Each row is a point. A path goes straight from each point to the next, and from the last back to the first. The post is the endless flat space through its rows: a point in 2 columns, a line in 3, a plane in 4, and so on, so that a path can go around it. How many times does the path go around the post? Going back the other way cancels.
(in the rows, 128 means zero)

Post:
[[132 140]]
Path (24 x 2):
[[124  99]
 [ 96 148]
 [121 159]
 [165 185]
 [128 191]
 [ 85 162]
 [ 99 155]
 [140 197]
 [164 141]
 [159 106]
 [146 150]
 [137 182]
 [ 93 157]
 [116 166]
 [139 168]
 [167 146]
 [136 121]
 [106 113]
 [ 92 164]
 [111 171]
 [ 94 138]
 [115 197]
 [ 88 143]
 [121  89]]
Times around: 1

Post (5 x 6):
[[181  94 154 149 124 172]
 [128 133 107 140 119  33]
 [110  95 124 122 137 151]
 [121 125  80 103 131 126]
 [128 148 175  86 113 170]]
Path, 13 rows:
[[175  72 138 109 104 144]
 [110  95 117 103 145  93]
 [179  99 103 123 172 191]
 [184 132  91 148 149 144]
 [154  92 115 137 172  67]
 [124  77 134 114 133 113]
 [ 88  62 123 114 108 140]
 [106 161 146 120  86 164]
 [128 144  71 127 162 142]
 [210 115 125 116 172 125]
 [ 67  83 123 101 148 124]
 [165 126  77  84  91  93]
 [150 137 166 136  94 106]]
Times around: 1

Post:
[[144 115  84 114 163  56 118 105 104 169 134 124]
 [109  79  54 122 128 103 151 123 141 118 121 151]
 [173 119 123 121  95  92  69 148  84  75 101 129]
 [ 86 109 160 105 112 101 131 132 106 154  58 131]
 [115 110 120 147 171 206 189 153 138 140 180 155]
 [ 80 155 163 161 131  87 133  90 103 118 126 123]
 [108 136 193 126 169 112 168 181 159 184 106  73]
 [169 111 120  97  60 127 120 155 121 112 101 105]
 [104 137 104 143 138 122 125 124 179 182 116 138]
 [179 132 130 146 155 151 191 154  97 121 102 141]
 [ 81 189  64 130 101 119  91 128 148  94 128 114]]
Path:
[[188 144 137 146 142 101 152 155 136 110  71 115]
 [104  95 193 144 111 135 150 135 153 118 130 162]
 [142 141  97 125 117  56 143 136  91 126 103 134]
 [ 45 170  93  93 150 142 197 194 188 130 150 137]
 [ 85 159 169 116 105 109 119 149 146 117  55 101]
 [126 161 102 118  90 142 111 102 145  53 153 125]
 [ 59 123 129 130 177 152 165 124 164 176 163 160]
 [149 129 100 110 116  62 112 135  45  98 126 136]
 [133 145  90 135 132  98 106 177 134 129 113 107]
 [103 144  65 182 131  85 118 160 142 122  74 129]
 [ 86 149 109 107 121 120 118 176 134 120 163 138]
 [153 147 137 110 106 162 202 113 188 189 140 149]
 [156 153 126 100 138  62  72 143  95 146 129 138]
 [ 61 123 109 144  98  89 118 120 118 120 111 171]
 [ 93 164  44 159 141  82 186 152 150 106 120  74]
 [113 109 139 174 160 153 129 106  80 101 148 107]
 [ 55 148 153 175 167 157 154 106 156 128 141 151]
 [139 168 111 119 171 113 100  98  89 102 118 123]
 [129 100  65  88 115 133 155 140 114 123  93 115]]
Times around: 1

Post (17 x 18):
[[154  91 125  91 169  59 130 192  95 145 125 111 100 165 185 171 123 143]
 [146  84 156 176 100 157 128 146 121 107  90 146 145 153 109 116  45 107]
 [106 134 145 133 131 114 127  87 109  93  94 100 171  95 107 116  88 148]
 [154  85  99 169 114 142 110 130  96 101 128 107  64 110 165 180 113 151]
 [111 113 142 135 158 133 111  84 163 135 125 154 103  82 110 142 140 103]
 [160 124 122 153 110 133 122 124  87 106 120 107 130  63  78 128 116 126]
 [156 103 132 137 109 144 155 130  82 124  83 129 131 179 123 111  95 149]
 [135 165 103 117 139 104 128 113 102 101 135 139 112 117 108 121  88 143]
 [134 179 102 128 159 130 106 165 152 127 116 130 182  94 147 155 107 124]
 [106 106 119  92 112 142 120  71  95 107 134 128 118 121  88 163  95 132]
 [129  97 128 149 126 103 146 151 157 141 165 117 114 163 123 108 169 164]
 [152 172 114 179 122 132  87 150  77 142 146 155 150 130 126 136 126 172]
 [150 146 159 174 113 126 139 144  69 141 129  80 143 186 118 118  88 150]
 [ 97 144 110 155  91 138 105 105  99 100 131 158 123 110 105 142 131  92]
 [103 123 157  90 111 143 134 212  35  77 160  81  55 179  79  79 101 144]
 [129 100 108  97  94  95 107 117 134 180  85 137 167 172 164 102  82 137]
 [133 170 115  87 149  72  86 109 143 102 117 115  90 128 114 176 124 143]]
Path, 22 rows:
[[170 100 116 115 121 102  90 118 122 107 115 133  98  93 109  90  83 153]
 [145 134 158 150 135  95 150  89 100 118 122 127 155 176 142 138 105 188]
 [143 152 140 113 105 101  54 108 101 127 128 158 158  95  69 133  67 116]
 [117 147 130 126 162 102 128 135  80  93 128 119 115 117 136 156 196 101]
 [134 109 146 138 153  84  92 121 107 120 110  95  74 119  89 115 154 135]
 [ 96 154 110 146  89 121 132 112 117 160 150 128 165 111  69 156 135 125]
 [107  98 136 124 120  56 108 123 139 116 107 130  73 121  75 181 170 108]
 [201 110  76 152  64 171 150 120 120  81 148  78  53  81  74 136 109 209]
 [168 104  95  92 113 103 116 171  90  96 143 139 135 126 131 126  95 171]
 [105 133 129 141 132 107  93 104  93  74 199 127 155  67  50 166 160  92]
 [ 59  92 122 142 153 144  68 154 135 122 115 150 138 125 186 186 105  78]
 [ 60 148 111 127  88 190 127 164 121 168 109 137 218 168 112  91  95 151]
 [151 121 144 121  92  77  71 132 107 144  94 116 151  96 143 136  70 185]
 [215 121  99 179  56 165 173 129  31  83 134 109 102 146 112 118  69 176]
 [153 121 110  51 146 134 106  70  88 118 110  97  96 119 108 109  32 130]
 [122  96 133 112  82 123  88 187  49 158 153  80 144 161 111 149 159 135]
 [140 134 153 156 124 132 109 187 104 166 134 125 183 169 158 105 102  96]
 [162 147 120  79 154  68  69 105  91 144 135 140 123 148  84 114  73 125]
 [ 87 107 123 133 173 161 174 187 137 133  74  66 178 162 171 120 123 130]
 [165 133 130 134 131  99 105 183 148 153 143  57 149 167 142 192 101 192]
 [155 133 136 141 123 128 110 129 132 114 100 110 120 107 151 140  52 184]
 [114 183 151  88 174  98 155 112 115  50 177 148  28 139  78 110 116 150]]
Times around: 3

Post (17 x 18):
[[102 100 162 143 109 116  57 141 146 107 147 145 107 149 134 121 118 116]
 [127 134 101 112 121 171  82 126  87 142 110 149  80 122 114 106  96 115]
 [139 127  75 111 139 139 139 127  93 154 154 131 107 102 104 145 151 111]
 [115 118 115 132 142  84 120  91  87 190 107 134  96 158 111 120 116  88]
 [161 158 140 104 126 153 150 100 157 104 116 126 190 164 104 135 160 193]
 [ 67  98 160 198 126 115 118 105 143 192 130 155 133 153 107  93 145 108]
 [150 122 166 143 121 168 107 171 180  93 130 116 123  99 172  57 122 129]
 [104  91 106 154 175 106 142  82 123 146 134 156 130 164 141 140 130 125]
 [145  80 161 131 155 155 128  72 120 135 148  95 156  97 134 140 152 147]
 [ 71 135 135 144 171 157 109 136 106 159 157  96 148 116 129 113 137 109]
 [115 146 116 182 131 108 104 153  81 189 140 139 104 140  91 160 104  96]
 [127 117 108 141  97 102  94 173 115 188 140 149 127 118 110  90  69 165]
 [129 140 108 148  84 141  91 192 116 136 168 116 181 159 119  91 141 153]
 [ 83 125 136 162 115 118 158 130 115 144  82 154  96 100 127 120 141 127]
 [150 142 130 117  66 146  55 123 167 147 147 124 153 146 183 136 122 134]
 [133 170 140 145 122 157  54 137 128 114 148 115 174  91 118 119 149 130]
 [139 127 106 136 117 146 152 117 153 102  86 104 117 113  98 137 147 143]]
Path, 24 rows:
[[ 97  98 178 158 146  76  73  95 142 192 105 105 129 111 121 103 148 117]
 [157 119 180 112 116 124 104 139  99 193 125 107 148 111 107  53 127 130]
 [105 108 168 127 146 162 115 107 130  98  68 113 107  76  82 189 149 113]
 [148 158 143 111 117 170  97  82  95 174 114 164 172 146 121 123  91 122]
 [143 157 135 124 123 131 143 190 112 108 174 110 140 118 164  60 125 123]
 [124 128 205 179 143  81  75 133 144 193 153 127  91 135  72 202  51 160]
 [ 87 135 106 119 193 190 138 140 169 119 181  74 164 147 173 112 182 126]
 [189 134 165  84 123 157 177 144 199 121 112 134 140  92 102 176 148 203]
 [ 84 164  92  94  94 145 142 145 119 209 113 133 155  97 111 126 123 157]
 [119 159 126 145 123 103 127 110 154  86  99 155 103 118  95 183 120 142]
 [137 168  84 128 102 125  87 139 119 190 172  75 198 113 117  93 144 147]
 [ 87 106 180 133 188 129  82 106 102 118 117  86 145 105  67 121 127 151]
 [ 70 121 178 138 184 147 162  79 132 198  96 104 165 146 100 123 139 123]
 [ 93 174  96 138 163 170 125 116 108 165 141 145 131  98 148 146 158  70]
 [208 159  89  90 114 146  92 141 111 211 153 171 210 173 101 100  82 173]
 [ 81 131 114 148 107 170 109  42 124 188  89 162 122 169 162 129 114  84]
 [136 145 190 158  84 142 162 118 115 192 137  13 238 149  99  55 175 177]
 [101 158 154 135 132 156 105  98  83 192  99 162 130 129  89  66 164 123]
 [172 107 134 138 185 117 135 136  66 121 135 100 134 149 102 125 132 111]
 [115 134  77 107 139 134 128 135  51 165 153 114 143  64  78 165 131 142]
 [ 88  73 196 155  94 172  89 114 150  80 127 158 141 102 110 120 163 132]
 [151  88 162 150  84 176 117 132 155  68 137 133 124  66  82  92 139 143]
 [ 79 151 104 153 128 170 100 134 118 118 134 180  70  92  86 114 142 141]
 [132 100 167  79 113 126  97 136  77 171 195 114 118  86 125 112 119 168]]
Times around: 4

Post, 17 rows:
[[127 124 145 148 153 126 142 178  79  81 132 124 160  86 174 132  85 102]
 [140 139 134 155 118 133 118 106 172 177 123 133 182 117 124 121 164  91]
 [107 135 142 151 146 136 116 108 140 167 144  85 120 151  94 113 146 148]
 [177  99 125 139 145 128 136  94 138 166 105 118 150 147  91 125 166 118]
 [124 120 102 123 133 132 124 128 175 142 137  95 141 179 134 142 126 161]
 [107 114 139 142 134 133 167 188 134 113 137  99 112 135 146 121  89  94]
 [111 109 149 129 146 153 117 155 153 167 144  84 130 116 146 140  82 139]
 [113 154 156 103 153 141 156 143  90 144 146 149 155 100 162 129  94  77]
 [143 103 130 113 120 171 112 101 164 130 138  77 175 153  96 139 142 154]
 [154 108 135 133 100 118 132 122 151 170 164 106 134 156 116 151 136 150]
 [ 77 101 117 114 142 108 175 192 105 129 153  96 151 126 119 124  62 138]
 [117 157 149 151 133 133 174 135 112 107  82 119 139  81 140 168 103 107]
 [134 140 148 121 149 127 158 131 113 118 112  96 140  60 172 136 146  90]
 [164 119 126 148 118 152 138 105 153 146  97 177 154  90 122 115 191 137]
 [156 141 135 124 144 130 141 146 130  91 112 123 138  59 147 111  86  79]
 [130 107 130 101 140 132 109 184 144 125 135  86 112 140  86 160 107 143]
 [115 113 151 112 166 114 150 161 171 102 172 101 137 120 115 163  86 148]]
Path:
[[140  99 128 135 134 139 115 170 118 154 120 157 133  98 138  96 127 134]
 [161 142 187 163 118 156 116 155 169 140 112 116  81 151 129 193 108 151]
 [125 112 121 143 126 142 134 181 114 186 125 118 177 121 147 156  93 125]
 [160 111 143 139 147 174 116 138 119  83 102 117 171 107  60 159 113  91]
 [109 103 122  87 148 150 131 112 191 162 120  94 151  92 120 144 120  95]
 [136 101 131 165 127 167 101 130 133  50 152 131 199 108 172  87  91 162]
 [150  89 111  68 150 118 173 168 105  89 130 151 207 106 130 128 109 173]
 [123 174 144 112 182 125 113 167 111 191 146 131 187  75 182 102 110  72]
 [113 106  92 118 152 117 148 157 143 130 137  55 150 139 114  97  71 108]
 [159  84 144 159  96 153 129  93 107 237 145 117 136  67 120 115 180 149]
 [158 177 147 134 173 158  82 141 217 116 153 139 114  85 111 103 121  83]
 [175  97 174 139  98 137 110 137 176 184 169  97  99 123 109 177 165 196]
 [126 113 130 112 129 122 137 121 168  62 129 102 178 104 102 119  96 171]
 [ 87 120 119 114 152 125 157 150 137 100 173 178 196 132 181 152 124 165]
 [109 128 149 158 141 162 138 126 110 115 129 158 143  80 116 118 110 147]
 [183 142 117 159 100 176  87 157 131  98 116 130 104  95 137 109 146 146]
 [148 145 163 130 146 127 158 147 177  97 145  82 134 100 138 167 136 162]
 [146 112 146 129 155 110 132 129 136 133  99  55 117  93 165 109 120 127]
 [ 82 147 143  92 198 130 124 145 146  78 102   7  88  50 125 119  72 129]
 [ 82 113 116  89 159 133 132 135 175 143 146  83 181 130 118 180  98 141]
 [155 152 147 131 155 131 110  85 187 149 154 114 148  98 135 169 114 146]
 [171 146 148  92 161 143 132 114 177 124 149  39 151  87 130 129  96  86]
 [112 128 148 119 167 137 145 158 105 145 135  98 142 129 168 119  89 106]
 [174 111 132 152 136 167  99 115 158 151 102 169 141 157 147 110 135 105]
 [131 104 135  85 139 133 102 101 128 168 149  92 176 148 136 161 100 153]
 [ 60 125 175 183 142 145 166 128 116 129  96  97 177 125 133 124 166 136]
 [136 123 139 180 111 153 157 162 111 149  89 125 114 154  85 120 112 147]
 [143  99 116 110 140 184 155 156  72 181  87 145 119 137 131  85 124  93]
 [161 148 158 106 181 121  67 125 129 140 174  92  94  79 129 130 143  94]
 [119 145 118 133 122 131 115  85 179 130 118 106 150 123 165 146  87 116]]
Times around: 0

Post:
[[120 126 108 134 147 123 121 128  95 101 156 162 106 125  73 117  98 124]
 [119  80 123 116 135 134 110 110 183 119 179  99 156 107 136 110 108 157]
 [146 155 126 204 123 115 136 165 105 154 115  99 104 119  85 110 105 129]
 [ 75 100 114 143 109 143 140  96 170 163 177 104 128 135 160 117 114 149]
 [ 83 244 121 120 165 170  74 156 114 129  83  86  90 163 123 115 128 128]
 [119 104 152 121 163 110 138  97 164  98 148 128 149 150 129 131 172 115]
 [120  92 161 133 120 154 102  94 155 165 158 100 107 134 149 162 153 173]
 [127 158 135 116  93  96 146 130 110  84 169 121  92 133 102 116 150 143]
 [132 102 103 124 114 150 127  93 147  81 184 134 165 130 122 128 158 164]
 [108  92 134 101 138 152 134 104 146 167 115 123 151 124 165 137 162 166]
 [133 128 145 170 113 118 131 196  78 105 185 140 128 109  76 116 139 100]
 [135 116 133 165  76 101 112 139 170 174 147 140 163 127 151 137 121 140]
 [104 205 118 107 145 123 106 157 104 182 109  68 122 166 110 177 132 117]
 [144 234 138 100 174 172 112 181 158 192 116 112  72 166 130 158 168 109]
 [108 176 117 156 139  95 109 141  81 124 172 134 122 109  94  96 140 123]
 [145  88  99 167 144 108 125 158  78 107 163 131 104 107 146 107  92 129]
 [121 159 165 111 141 151 127  87 158 128 149 114 137 133 182 139 126 149]]
Path, 27 rows:
[[117 148 159 160 117 161 134 111 128 154 125 143  86 127 120 128 157 178]
 [ 97 135 115 159 107 123 145 115 133 159 120 141 141 100  99 140 115 137]
 [168  85 162  98 164 139  99 169 159 147 132  76 116 129 172 160 125 107]
 [107 151  57 146  95  96 139  72 105 185 131 101 169 130 105  98 151 187]
 [ 77 143 149 176 165 197 129 144 155  96 146 191 115 177 148  96  99  88]
 [128 178  70 183 133  62 114 140 120 118 107 109 168 145 120 149 109 134]
 [124 207 152 149 117  88 117 139 170  99 161 108  90 143 147 137 172 111]
 [124 149 136 149 102 120 101 143  82 131 164  99  61 116 157 120 132 145]
 [104 105  50  93 167 111 194 120 143 113 146 104 144 166 210  52 123  99]
 [112 181  88 151 126 121 120 105  69 154 127  51 101 150  78 135  84 189]
 [ 98 144 107  74 132  63 131 101 120 109 183 145  55 146 165 157 134 148]
 [134 161 136 168 105 101 106 106  90 164 149 163 133 106 101 180 174 147]
 [127 162 162 160 108  91  64 157 163  99 137 144 103  84  98  84 107 142]
 [ 76 155 135  51 154 123  98  72  97  40 148  76  90 167 104 146 123 114]
 [140 156 172 180 114 193 110 120 165 159 159  89 169 125 170 100 117 158]
 [122 179 151 158 130 141  52 129 147 195 140  85  99 165 136 157 109 165]
 [ 83 132 141 145 153 163 122 171 144 153 189 195 128  91 124  97 122 119]
 [ 72 187  78  95 141  96  98 146 164  82 169 107  31 147 164 109 117 113]
 [107 133 121  77 106 135 147 129 112 101 134 125 146 159  46 157 141 106]
 [151 106 111 111 163 150 140 175 121 120 163 186 124 122 156  98 149 111]
 [107 101 100 123 134 123 105 154  95 104 207 116 126 141  78 129 103 125]
 [147 116 197 167 142 134 116 151 144 154 148 158 182 129 108 123 191 135]
 [109 110 148  70  80  92 138 120 142 109 202 106 100 148  95 185 140 178]
 [ 92 116 145 104 114 149  87 151 134 153 183 136  64 110  64 135 134 147]
 [170 139 163 164  75 142 113 114  74 103  88  99  98 113  77 158 111 171]
 [ 92 104 161 176  33 115 112 178 130 214 242  58 190  95 123 138 125 139]
 [ 95 131 131 110 109 113 127 127 114 108 188 184 195 153  63 109 178 129]]
Times around: 5

Post (17 x 18):
[[ 74 190  96  75 134 167  96 107 108 143 137 111 140  87 185 102  86 144]
 [ 76 139  62 116 126 175  86 153 126 113 153 151 108 105 172  88  89 156]
 [ 59 131  97 129 140 139  78 109  86 152 115 130  96 126 165  95  77 107]
 [138 115 153 153 123 105 169  89  83  85 130 144 134 113 142 111 143 171]
 [170 105 142 166  98 120 188  84 145 136 158 154 143 130 123 140 156 158]
 [146 105 150 132 152 166 167 112 110  85 120 126 154 148 121 121 147 137]
 [ 73 165 130 116 123 132  75 124 142 108 142 148 118 107 159  95  78 102]
 [178 118 138 149 155  80 141 151  99 137 139 139 161 138  58 153 134 163]
 [222 123 117 110 150  72 143 138 146 148 124 139 129 131 131 165 143 123]
 [122 184 108 138 126 162  80 127 102 122 164  92 104  93 152  84  72 110]
 [152 102 113 129 101 123 159  80 137 104 133  90 124 132 118 102 163 155]
 [173 146 122 167 148  78 160 142 141 120 127 120 153 110 104 200 169 139]
 [173 135 125 172 177  98 150 122 158 153 140 117 162 129 133 108 150 146]
 [186 116 136 131 164 101 130  93 149 140 140 129 129  83 102 154 169 143]
 [105 135 120 132 120 167  86 115 122 112  89 118 129 122 162 109  69 142]
 [160 139 144 147  99 141 149 123 115 127 106 150 128 134 127  87 178 139]
 [ 80 110 150 102 104 152  97 148 129 132 138 109 103 102 175 105 111 133]]
Path:
[[163 188  79 142 175 151 110 171 190 156 153  33 141 128 108 167 122  80]
 [ 96 139 128  34 141 180 115 126 100  67 113 203 153  79 168 108 139 216]
 [ 90 134 106 181 160 148 119  60 119 142 151 105 143  94 141 106 129 143]
 [131 112  99  72 163 152 117 167 146 116 139 150 147 139 155  87 113 121]
 [127 155 108 142 165 152 150 167  95 105 119  97 138  53 153 184 150 160]
 [154 151  60 166 119 146 119  82 133 122 144 124 124 137 134 102 106 105]
 [171 117  82 168 133 100 143 138 121 142 100 113 139 143 174 166 170 149]
 [178 190  84 116 110 170  83 155 106 178 155  81  96 137 183  80  98 100]
 [176 186 133 100 177 147  97  96  97 113 119 157 176 103  93  67 160 115]
 [117  71  69 138 108 148 121  82 126 125 158 140 107 104 183 130  88 187]
 [147 115 133 133 114  97 178 132 129 140 132 132 170 125 150 197 206 218]
 [111 128  82 165 171 107 125 213 168 161 167 186 139 129 156 142 104 170]
 [140 157 183 234 116  74 128 108 129 159 101 136  95  93 131 135 135  89]
 [217 146 117  60 195 136 153 122  91 201 108  91 145 117 130 139  86 108]
 [130 106 171 156 114 130 144 131 109  95 123 155 123 156 133 115  96 124]
 [142 124  98 117  81 155 141 146 115  73 125  99  62 107 132 141 157 131]
 [117 116 126 192 146  87 138 111 123 141 163 183 141 163  75  84 135 158]
 [ 89 130 105  49 137 128  61 167 109 152 129 120 109  92 137  81 138 193]
 [116 137 143 170 174 144 165 139 103 131 148  95 106  93 101  86 173 129]
 [115 149  44 193 120 121 172  86 140 165 178 127 154  55 149  93 130 209]
 [155 166  79 144 107 140 127 121 202 159 209 106 142  50 165 109 155 177]
 [123 172 135 112 145 171 101 106  86 130 192  51 136 112 127  88 141 139]
 [ 85 177 108 102 167 100 112 129  96  75  97  74 122 110 117 120 143 170]
 [122 148 110  88 139 113 186 116  83 168 147 107 118 134 133  80 154 137]
 [122 159  94 153 116 149 107  76 149  79 164 141  96  69 124  97 114 126]]
Times around: 1

Post (17 x 18):
[[184  82 137 101 162 129 138 207  92 109 114 148 142 172 167 108 135 136]
 [ 97 154 171 101 127 106 147 105 131 131 141 112 109  83 134 173 137 109]
 [ 61 147 129 125 125 158 109 128 150 113 118 139 146 106 142 104 166 141]
 [136 118 157 147 127 132 104 148 126 134 159 145 108 155  93 137 132 161]
 [170 139 166  97 124 166 105 135 128 114  50 150  91 120 112 162 117 109]
 [143 160 110 107 136 123 146 125 111 131 117  91 161 164 161 105 155 149]
 [176 106 127 141 117 132 182 178  97 122 163 109 107 114 146 112 105 149]
 [126 142 117 108 151 134 137 148 136 137 123 114 166  64 139 158 176 140]
 [137 135  83  97 135 131 126 146 126 158 103 110 129 171 108 138 191 119]
 [149  98 136 122 109 154 143 147 123 181 121 130 130 100 155 186 113 101]
 [ 97  89  98  96 129 115  98 151  79 142 153 143 130 118 154 136 131 142]
 [ 77 143 139 113  74 150 129 153  91 155 134  85 163 107 121  76 133 124]
 [158 151 159 127  79 103 141 105  84  50 140 127 138 193 122 148 108  98]
 [145  90 137 153 153 118 144 113  86  58 162 117 155 124 137 126 101 119]
 [146 181 119 163 130 139 137 122  97 130  91 131 168 173 101  98 138  64]
 [118 135 157 100  93 127 125 128 162 139 136 137 101 145  79 136 125 167]
 [117 170 177 133 130 104 140 129 139  82  97 109 119 155 111 158 115 155]]
Path (31 x 18):
[[138 144 103 103 172 155 134 174 186  85 139 205 117  86 156 103 249 182]
 [145  89 144 139  70  92 128 126 123 106 109 144 103 173 134 158  66 105]
 [102 197 110 110  82 133 108 150 158 143 116 126 121  54 159 149 148 159]
 [155 133 146 135 114 160 115 103 173 124  88  89 146 125 124  73 102 146]
 [136 154 177 103  57 108 135 104 105 106  96  80 116 143 145 128 119  93]
 [165  97 128 140  89 148 167 185 120 165 135 119 120  64 117 158 162 124]
 [147 176 113 115  74 152 151 121 134 145  77  95  84  89 111  82 149 103]
 [142 135 147  97 134 117 131 161 158 138 116 124 117 156 123 139 137 146]
 [ 81 126 110 113 130 128 159  97 119 104 155  75 153 101 128 109 140 100]
 [128 136 119  67 129 145 127 146  88  77 118 121 166 135 123 161 169 122]
 [ 88 165 164  75  88 136 128 116 138 120 138  71 179 138 165 141 146 140]
 [134 146 144 126 168 117 133 168 169 187 163 101 178  89 100 160 111 198]
 [ 74 169 143 111 159 178  92 153 141 147 138 183 159 116 191 153 193 144]
 [161  90 154  94 163 151 149 103 110 155 153 121 164  99  86 142 169  83]
 [144 113 144 116 197 100 138 127 113 122 160 110 119 157 132 160 173 154]
 [144 109 131  68 175 158 147 145 135 127 136 135 157 113 171 133 193 129]
 [122 108  61 122  69 182 144 128 146 125 171  61 121 125  81 131 153 162]
 [129  88 130 145  99 170 123 122 178 111 151 137 150 116  96 102 142  86]
 [171 104  95 159 110 142  85 161 134 138 137 128 135 163  71 131 119 149]
 [142 104 170  79 114  97 128 147 109  89 179 187 162 157 169 173 102 134]
 [133 130 165  79 136 132 138 103 114  91  92 162 126 142 129 150  96 124]
 [114 154 124 152 170 152 129  73 125 104 111 113  34 149 149  73 139 194]
 [186 151 122 147 133 132 166 111 129 102 123 109 190 139 137 115 158 122]
 [140 127 169 104  93 121 130 159 108 164 108 177 130 100 155 160 101  50]
 [170 119 161 110  92 116 171 145 113 147 134 119 117 111 138 162  27 133]
 [117 110 149  65  86 135 135 205 117 106  81 147 132 102 112 174 120 108]
 [148 166 176  89 152 133 159  85 162  59 146 130 108 102 139 118 177  93]
 [157 136 127 129 140 104 127 128 108 116 161 150  92 110  56 139 156  68]
 [138 140 185  74  77 127 167 137 127 104 132  79 168 116 157 144 108 105]
 [182 163 242 119 119 140 159 152  79  75 155 103 172 125 107 107 107 129]
 [155 135 155 137 106 182 134 123 108  92 107  93 152  99 102 124 130 146]]
Times around: 2

Post (17 x 18):
[[147  95 121  87 129 105 145 174 133 101 160 158  99 159  84 142 161 198]
 [140  80  69 144 151 132 133  98 137 108 120 107 163 123 143 154 122 129]
 [156 108 136 139 143 188 150 133 125 116 119 112 129 124 124 122 142 129]
 [116  80 164 114 158 133 131 168  95 139 155 111 152 130 120 138 151 129]
 [132 127 166  92 145 135 149 122 103 129 141 142 134 129 112 165 109  99]
 [128 120 129  94  87 157 130 142 113 154  80 117 125 107 120 134 146 137]
 [109 156 125 142 145 117 163 175 157 141  63  65 145  90 127 126 137 139]
 [ 91 142 148 118 125 131 115  76  93 125 129 133  96 142 143 103 134 175]
 [ 86 119 101 115 119 175 145 120 113 124 102  81 139  75  97  87  98 163]
 [101 140 162 111 108 117 115 112  97 104 111 101 106 154 110  87 150 117]
 [128 114 165 133 133 134 171 126 109 141  74  73  84 103 103 126 161 103]
 [108 127 117 110 135 151  96 123 118 105  90 138  69 118 104 130 142 101]
 [168 101 144 116 140 125 142 168 155 132 165 120 109 104 113 126 146 132]
 [165 106 149 127 120 119 135 182 111 101 153 133 117 104 106 147 127 158]
 [ 95 101 130 124 126 169 163 145  79 141 169  87 164  99 115 156 214 120]
 [ 98 122 168 111 147 101 179 142 126 117  93 126 145  84 139 101 137 134]
 [ 56 108  15 109 145 118 175 134  98 147 174 184  80 193 196 118  48 113]]
Path, 27 rows:
[[100  93 109 118 153 176 151 155 137 114  75  89  94  84 137 121 121 112]
 [110  61  87 152 130 146 112 122 125 130 206 135  87  98 163 102 132 122]
 [143 116 221  92 123  79 187 223 147 168 129  73 119 132  56 105 161  90]
 [114  79 158  99 164 117 213  83  72 142 112  82  90 151  75 129 176 105]
 [122 133  93 122 140 142  62 125 118 174 103 145 132 119 222 130  76 149]
 [147  98 184 116 114 184 175 128 112 138 122  91  76 101 116 113 170 127]
 [128 147 184 107 138 160 131 159 119 181 155  91  73  70 111 129 158 162]
 [ 74  80  34 121 230 172 176 162 120 109  93 127 121 132 105 154 173 170]
 [104 126  72 134 130 171 140  59  88 125  88 102  94  91 124 133  85 153]
 [140  92 162  68 124 108 172  92  65 158  75 140 131  68  94 185 120 123]
 [131 111 111  86 145 103 111  79 156 175 161  98  71 132 156 101  83  98]
 [ 97  77 141 100 151  93 134 140  93  92 130  98 137 134  82 143  65 102]
 [113  28 124 107 165 105 184  60 141 103 207 178 130 120 121 108 137 123]
 [154  84 153 139 184 153 160 134  96 111 148 113 195 149 100 201 181 153]
 [ 91 120  86  64 167 141 154  93 118 172 121 120 125 130 124 119  88  81]
 [132 116  77 110 143 175 103 165 111  95 150 110 131 150  96 150 220 157]
 [109 129 112  96 149 189 156 119 100  73 128 137  49 117  93 121  98  99]
 [ 60 176 101 168 130 121 132 158 109 145 138  63 158 105 155 165 145 190]
 [ 50  98  45  93 150 134 102 131 124  94 132 169 190 136 107 167 115 128]
 [118 146 122  84 128  92 116 170 119  85 166 127 175 117  63 145 135 164]
 [135 125 145  88 140 125 145 148 131 163 137 114  99 106 141 100 110 142]
 [ 92 125 146 102 146 156 143 140  91  94 149 121  79 168  90 125 139 106]
 [ 62 104 119 172 152 146 138 156  83 102  97 158 154 150 162 161 109 172]
 [127  73 137 116 101 115 163 147 110 163  46 170 136  38 161 120 102 134]
 [166  98  60 135 123 104 152 194 144 139 131 103  80 131  92 160 176 122]
 [127 156 116 123  78 151 163 143 122 119 125 103  85 110  77 132 176  93]
 [114  84 136 140  93 181 129 147  64 149 101 105 133 131 151 173 134 121]]
Times around: 3
